Every row gives one point. Two turns around zero, p and q, are shown by what they do to some points. Where does a point land after both, in the order given? Backwards means that the second turn is done in reverse. Each puzzle has new turns, and all numbers are rounded.
In the rows, zero is written as 100.

Turn p:
75; 124; 71 => 92; 113; 58
89; 149; 59 => 117; 120; 41
77; 115; 146 => 85; 144; 126
148; 64; 101 => 124; 54; 131
97; 78; 122 => 85; 96; 127
114; 70; 100 => 97; 72; 117
Turn q:
104; 107; 112 => 101; 110; 110
131; 85; 57 => 137; 84; 63
40; 105; 100 => 40; 92; 96
87; 138; 134 => 76; 140; 125
138; 65; 97 => 144; 74; 106
Where do these land?
p, then q backwards: 104; 48; 82 => 69; 55; 100
q, then p: 143; 150; 68 => 157; 104; 54
p, then q: 102; 103; 125 => 97; 118; 117
q, then p: 94; 49; 113 => 78; 75; 141
p, then q backwards: 77; 111; 94 => 88; 120; 88
q, then p: 80; 140; 118 => 93; 144; 82

Turn p:
61; 113; 104; 88; 83; 61 => 90; 132; 112; 89; 84; 55
105; 64; 139; 148; 71; 140 => 68; 70; 147; 136; 84; 143
135; 139; 118; 76; 71; 116 => 121; 130; 99; 74; 76; 146
94; 98; 76; 152; 132; 145 => 69; 78; 66; 151; 126; 123
103; 146; 76; 93; 116; 56 => 134; 146; 72; 101; 111; 71
69; 66; 77; 62; 106; 104 => 80; 66; 85; 66; 95; 66
131; 101; 67; 73; 81; 100 => 135; 87; 74; 82; 73; 106
102; 72; 143; 107; 141; 78 => 103; 90; 144; 99; 152; 89
Turn q:
125; 113; 99; 77; 115; 112 => 117; 122; 99; 73; 96; 112
104; 131; 108; 115; 51; 167 => 89; 126; 126; 138; 61; 161
129; 71; 103; 107; 106; 67 => 130; 62; 93; 86; 106; 86
51; 84; 45; 128; 78; 80 => 67; 82; 50; 153; 123; 89
115; 119; 85; 66; 119; 104 => 110; 132; 82; 70; 99; 103
71; 63; 108; 147; 121; 100 => 85; 65; 124; 124; 148; 93
118; 122; 132; 40; 100; 92 => 102; 123; 108; 47; 57; 85
68; 36; 101; 134; 112; 77 => 77; 37; 102; 112; 145; 82
121; 161; 119; 86; 98; 102 => 125; 150; 117; 97; 65; 90
Where do these land?
q, then p: 157; 51; 140; 131; 92; 61 => 143; 33; 156; 87; 99; 112
p, then q: 123; 126; 145; 95; 70; 90 => 107; 130; 137; 94; 60; 116
p, then q: 54; 122; 87; 104; 132; 164 => 43; 130; 70; 121; 149; 100
p, then q: 114; 136; 74; 111; 126; 110 => 121; 127; 77; 115; 129; 118
p, then q: 66; 125; 79; 60; 60; 86 => 87; 114; 56; 109; 47; 79
q, then p backwards: 125; 81; 93; 74; 123; 80 => 111; 96; 87; 55; 116; 96
q, then p: 77; 56; 94; 109; 141; 113 => 78; 80; 94; 81; 154; 83
q, then p: 130; 96; 105; 100; 46; 95 => 104; 72; 112; 114; 51; 118
q, then p: 55; 109; 85; 116; 109; 100 => 82; 120; 93; 127; 124; 75

Turn p:
97; 126; 105; 114; 95; 102; 110; 91 => 109; 126; 99; 108; 86; 105; 106; 97
102; 72; 63; 108; 102; 119; 75; 77 => 89; 85; 69; 107; 137; 124; 87; 83
83; 63; 78; 78; 125; 129; 125; 119 => 79; 74; 74; 74; 122; 106; 123; 140
110; 94; 84; 107; 98; 125; 55; 103 => 93; 98; 93; 116; 129; 115; 60; 102
89; 131; 75; 69; 112; 75; 81; 113 => 98; 122; 92; 79; 115; 52; 81; 95
139; 121; 138; 105; 66; 95; 93; 57 => 137; 110; 128; 101; 66; 132; 78; 60
33; 128; 125; 63; 114; 75; 94; 101 => 46; 139; 119; 62; 81; 62; 106; 94
114; 80; 117; 127; 126; 88; 116; 81 => 110; 90; 124; 111; 113; 117; 138; 86
138; 73; 131; 130; 98; 116; 146; 130 => 133; 64; 122; 126; 79; 124; 132; 142
114; 109; 90; 92; 45; 65; 98; 119 => 119; 81; 86; 113; 60; 63; 73; 83
81; 102; 93; 107; 118; 110; 107; 109 => 86; 112; 93; 103; 111; 98; 115; 117
Turn q:
100; 125; 87; 76; 113; 74; 150; 133 => 121; 109; 66; 96; 102; 56; 133; 132
101; 75; 106; 103; 54; 95; 78; 132 => 114; 72; 114; 96; 67; 103; 59; 119
80; 106; 129; 106; 132; 101; 123; 119 => 76; 89; 107; 113; 122; 80; 127; 127
73; 92; 99; 65; 117; 106; 117; 101 => 77; 100; 80; 68; 114; 93; 112; 117
88; 124; 56; 104; 125; 78; 82; 139 => 117; 122; 56; 130; 123; 97; 76; 131
140; 111; 99; 77; 79; 139; 79; 91 => 136; 113; 125; 72; 93; 142; 105; 94
146; 99; 131; 108; 95; 82; 80; 61 => 125; 91; 140; 101; 113; 95; 98; 47
98; 72; 89; 129; 110; 119; 105; 60 => 69; 91; 93; 112; 91; 127; 111; 59
75; 94; 104; 132; 75; 106; 87; 63 => 64; 112; 119; 111; 75; 107; 80; 71
Where do these land?
p, then q: 127; 96; 118; 98; 117; 98; 55; 84 => 87; 93; 135; 98; 142; 116; 102; 86
q, then p backwards: 99; 76; 59; 92; 69; 115; 119; 136 => 103; 98; 92; 85; 54; 131; 140; 112
p, then q: 86; 58; 108; 116; 99; 99; 125; 82 => 67; 84; 87; 89; 70; 107; 126; 97
q, then p: 89; 130; 108; 136; 97; 120; 111; 127 => 101; 111; 107; 143; 72; 94; 111; 127
p, then q: 60; 107; 114; 105; 113; 110; 121; 75 => 80; 133; 99; 85; 81; 89; 125; 120
q, then p: 121; 80; 24; 102; 123; 55; 94; 148 => 137; 73; 49; 140; 168; 88; 82; 91
q, then p: 111; 127; 123; 91; 109; 136; 111; 92 => 112; 115; 116; 81; 76; 108; 121; 130
p, then q: 65; 113; 83; 51; 89; 116; 62; 100 => 90; 134; 84; 74; 129; 102; 49; 116
q, then p: 89; 111; 132; 91; 95; 78; 109; 120 => 98; 85; 129; 104; 93; 66; 107; 98
p, then q: 125; 102; 127; 112; 113; 106; 109; 63 => 102; 102; 132; 86; 99; 118; 139; 92
p, then q: 129; 99; 104; 106; 76; 67; 85; 75 => 103; 95; 122; 95; 98; 109; 95; 47

Turn p:
75; 79; 112; 70; 118; 139; 114; 109; 109 => 89; 72; 127; 85; 122; 130; 124; 117; 115
80; 96; 42; 81; 142; 131; 114; 93; 84 => 80; 102; 74; 76; 148; 155; 108; 81; 100
105; 136; 152; 140; 109; 82; 83; 124; 100 => 74; 131; 131; 137; 91; 53; 89; 119; 88
101; 70; 43; 68; 91; 131; 133; 132; 94 => 110; 78; 53; 88; 110; 160; 136; 121; 100
76; 70; 53; 70; 93; 148; 46; 80; 109 => 88; 72; 92; 38; 94; 158; 56; 107; 114
141; 100; 133; 129; 105; 109; 111; 80; 91 => 132; 117; 131; 142; 101; 99; 87; 91; 94
82; 66; 64; 65; 122; 110; 132; 96; 96 => 106; 67; 76; 79; 139; 133; 127; 88; 108
117; 86; 111; 160; 107; 79; 90; 114; 125 => 91; 94; 90; 157; 94; 74; 65; 108; 113
75; 86; 113; 149; 69; 80; 94; 85; 84 => 83; 74; 104; 125; 64; 81; 82; 69; 74
92; 127; 93; 122; 85; 133; 133; 104; 114 => 81; 119; 105; 125; 76; 130; 127; 90; 117
141; 142; 158; 91; 80; 24; 75; 111; 67 => 135; 143; 113; 97; 82; 6; 99; 117; 54
114; 141; 127; 55; 79; 35; 74; 72; 127 => 130; 129; 105; 49; 79; 22; 100; 93; 124
Turn q:
155; 100; 121; 105; 116; 41; 65; 120; 98 => 164; 103; 89; 92; 91; 43; 75; 121; 115
103; 69; 75; 112; 104; 91; 145; 133; 123 => 93; 65; 71; 141; 115; 105; 121; 127; 116
127; 105; 96; 120; 135; 133; 160; 123; 138 => 109; 119; 85; 145; 125; 142; 134; 134; 142
124; 84; 158; 117; 98; 64; 81; 132; 68 => 138; 100; 137; 118; 81; 47; 79; 135; 86
49; 127; 96; 91; 121; 97; 131; 61; 81 => 62; 130; 106; 105; 136; 94; 125; 57; 78
60; 125; 84; 45; 84; 127; 85; 83; 68 => 54; 116; 103; 43; 96; 111; 113; 86; 56
72; 98; 49; 124; 123; 151; 115; 96; 104 => 65; 103; 77; 118; 134; 162; 85; 93; 94
121; 118; 140; 115; 64; 55; 48; 122; 115 => 124; 105; 108; 94; 37; 47; 65; 104; 124
64; 76; 87; 71; 99; 140; 88; 60; 116 => 65; 76; 122; 61; 120; 138; 103; 72; 105
126; 99; 95; 101; 55; 103; 81; 69; 89 => 127; 85; 102; 83; 61; 114; 98; 70; 83
Where do these land?
q, then p: 50; 63; 124; 108; 100; 93; 107; 127; 62 => 68; 65; 118; 119; 114; 64; 93; 105; 52
q, then p: 83; 113; 140; 75; 143; 87; 82; 62; 77 => 112; 131; 136; 77; 138; 51; 112; 90; 100
p, then q: 111; 105; 43; 76; 102; 96; 54; 108; 110 => 78; 100; 56; 43; 99; 113; 88; 117; 99
p, then q: 50; 81; 104; 108; 96; 56; 91; 108; 145 => 72; 40; 89; 104; 114; 63; 96; 78; 122
q, then p backwards: 121; 83; 123; 123; 63; 96; 66; 87; 102 => 111; 79; 122; 110; 60; 106; 83; 63; 107
q, then p: 128; 166; 89; 85; 57; 57; 127; 70; 114 => 138; 129; 58; 94; 61; 104; 134; 37; 116
p, then q: 142; 85; 39; 115; 94; 122; 132; 91; 127 => 113; 100; 63; 103; 94; 175; 86; 90; 127
p, then q: 139; 131; 116; 81; 125; 97; 144; 139; 68 => 118; 157; 76; 147; 118; 96; 124; 126; 84
p, then q: 71; 77; 123; 64; 138; 154; 112; 117; 89 => 81; 107; 152; 109; 141; 113; 118; 152; 109
q, then p backwards: 105; 97; 99; 164; 82; 144; 84; 91; 106 => 121; 86; 90; 149; 87; 152; 90; 73; 103

Turn p:
69; 132; 89; 73; 151; 138; 86; 130; 90; 120; 94; 88 => 102; 127; 72; 67; 142; 127; 97; 136; 101; 145; 88; 94
113; 100; 102; 117; 82; 83; 113; 86; 86; 91; 102; 142 => 96; 99; 93; 121; 98; 72; 112; 83; 81; 70; 106; 121
120; 74; 105; 105; 102; 75; 91; 99; 102; 123; 115; 111 => 102; 77; 114; 114; 98; 67; 93; 94; 97; 116; 118; 101
87; 83; 110; 113; 96; 57; 112; 85; 128; 80; 98; 95 => 81; 86; 125; 107; 101; 85; 109; 75; 136; 75; 99; 88
53; 134; 127; 104; 129; 143; 67; 123; 80; 118; 79; 65 => 98; 156; 115; 77; 138; 138; 85; 130; 81; 132; 77; 69
108; 121; 69; 88; 87; 113; 86; 131; 74; 127; 71; 90 => 111; 130; 73; 97; 71; 91; 102; 141; 88; 126; 87; 94
98; 109; 85; 96; 83; 76; 112; 102; 100; 109; 104; 117 => 87; 108; 85; 107; 87; 79; 115; 94; 109; 98; 114; 109
106; 91; 86; 120; 97; 142; 115; 94; 122; 111; 90; 104 => 101; 86; 103; 132; 97; 134; 106; 122; 97; 103; 90; 121
102; 48; 104; 87; 76; 76; 125; 55; 100; 85; 124; 105 => 78; 48; 110; 104; 75; 94; 114; 44; 94; 88; 107; 100
90; 126; 156; 97; 114; 86; 124; 123; 102; 86; 122; 60 => 122; 123; 134; 62; 124; 119; 120; 90; 114; 87; 136; 68
104; 108; 77; 126; 114; 115; 94; 120; 83; 80; 103; 88 => 108; 99; 77; 105; 110; 110; 87; 131; 92; 79; 99; 77
98; 102; 112; 97; 82; 94; 86; 74; 126; 85; 134; 95 => 91; 97; 111; 101; 93; 115; 71; 64; 115; 89; 121; 108
119; 74; 96; 85; 78; 95; 93; 110; 107; 83; 88; 132 => 94; 79; 105; 88; 76; 75; 94; 107; 94; 83; 91; 133
132; 99; 83; 92; 109; 106; 96; 68; 101; 101; 77; 107 => 128; 87; 84; 118; 91; 95; 96; 87; 102; 107; 69; 116
Turn q:
76; 119; 70; 108; 88; 88; 103; 108; 95; 97; 128; 122 => 82; 121; 87; 101; 95; 75; 109; 114; 79; 98; 130; 119
82; 66; 110; 65; 118; 133; 118; 80; 129; 98; 59; 100 => 95; 64; 109; 59; 109; 135; 124; 69; 114; 106; 70; 120
102; 90; 122; 116; 106; 97; 76; 111; 108; 98; 100; 119 => 108; 87; 123; 115; 105; 90; 84; 114; 108; 106; 95; 118
124; 114; 99; 91; 83; 88; 98; 93; 101; 125; 110; 116 => 127; 110; 92; 109; 77; 86; 97; 89; 91; 118; 107; 98
89; 132; 85; 120; 86; 73; 116; 98; 139; 114; 105; 82 => 85; 141; 79; 109; 71; 83; 122; 107; 128; 101; 90; 107
108; 125; 98; 101; 92; 106; 119; 123; 130; 104; 138; 87 => 95; 123; 93; 95; 66; 110; 110; 133; 118; 117; 122; 92
68; 57; 135; 86; 120; 120; 136; 79; 95; 116; 80; 86 => 82; 74; 126; 91; 127; 134; 142; 78; 94; 122; 65; 89
83; 127; 97; 83; 84; 79; 88; 125; 99; 105; 111; 84 => 92; 110; 78; 86; 87; 70; 97; 129; 93; 105; 92; 85
119; 98; 67; 117; 87; 89; 68; 117; 95; 113; 130; 86 => 90; 98; 73; 126; 91; 75; 72; 107; 114; 106; 134; 86
93; 122; 86; 118; 71; 108; 115; 126; 97; 108; 90; 99 => 88; 107; 72; 118; 74; 109; 104; 120; 82; 88; 94; 108
101; 68; 132; 89; 105; 128; 93; 54; 82; 68; 76; 96 => 99; 74; 149; 81; 117; 123; 90; 59; 92; 76; 83; 87
117; 98; 106; 101; 154; 121; 79; 73; 50; 81; 68; 116 => 123; 102; 116; 93; 163; 127; 57; 72; 79; 84; 93; 106
138; 84; 91; 104; 104; 67; 91; 114; 79; 74; 106; 107 => 136; 90; 98; 117; 119; 81; 93; 109; 108; 72; 128; 84
Where do these land?
q, then p: 170; 98; 79; 88; 100; 122; 108; 104; 87; 78; 105; 75 => 126; 72; 89; 98; 74; 147; 49; 101; 103; 95; 115; 94
q, then p: 96; 74; 63; 93; 90; 113; 100; 84; 96; 123; 112; 117 => 74; 79; 81; 125; 103; 101; 101; 70; 85; 115; 113; 98
p, then q: 76; 106; 83; 110; 109; 120; 117; 93; 108; 125; 101; 149 => 86; 116; 93; 117; 130; 108; 117; 109; 79; 110; 110; 146
q, then p backwards: 98; 106; 93; 83; 86; 91; 53; 89; 89; 85; 109; 67 => 91; 87; 94; 99; 100; 61; 59; 108; 87; 76; 112; 90
p, then q backwards: 124; 88; 121; 80; 102; 112; 101; 89; 120; 92; 81; 66 => 127; 93; 139; 80; 102; 114; 103; 90; 122; 97; 85; 105
p, then q: 83; 109; 124; 74; 100; 104; 72; 116; 107; 99; 121; 108 => 106; 104; 107; 67; 103; 79; 83; 103; 85; 133; 99; 102
p, then q: 83; 113; 106; 134; 93; 117; 92; 139; 111; 128; 90; 104 => 94; 116; 98; 112; 101; 107; 89; 159; 89; 114; 90; 107
p, then q backwards: 77; 109; 91; 113; 109; 46; 112; 102; 113; 119; 102; 127 => 76; 80; 75; 124; 108; 55; 92; 87; 114; 104; 121; 87
q, then p backwards: 77; 111; 118; 90; 115; 115; 116; 95; 88; 98; 57; 82 => 72; 97; 105; 92; 117; 129; 100; 85; 87; 72; 69; 97
q, then p: 86; 84; 110; 99; 118; 114; 58; 149; 104; 75; 113; 70 => 71; 84; 128; 61; 111; 93; 72; 141; 120; 119; 101; 88
q, then p: 86; 105; 94; 96; 72; 88; 122; 89; 94; 86; 119; 76 => 91; 113; 94; 85; 85; 120; 121; 85; 110; 84; 111; 73
p, then q: 82; 106; 112; 128; 102; 96; 88; 72; 105; 82; 110; 75 => 74; 113; 123; 90; 104; 114; 73; 89; 120; 89; 85; 92
q, then p: 149; 81; 116; 134; 114; 103; 120; 95; 67; 119; 111; 89 => 135; 95; 117; 143; 118; 136; 81; 113; 87; 95; 111; 74
q, then p: 135; 113; 79; 84; 104; 80; 123; 91; 101; 92; 102; 119 => 135; 89; 71; 107; 88; 103; 98; 85; 106; 88; 123; 113
q, then p: 78; 96; 112; 95; 85; 79; 118; 94; 108; 98; 69; 176 => 114; 87; 94; 105; 107; 50; 144; 84; 64; 70; 96; 133
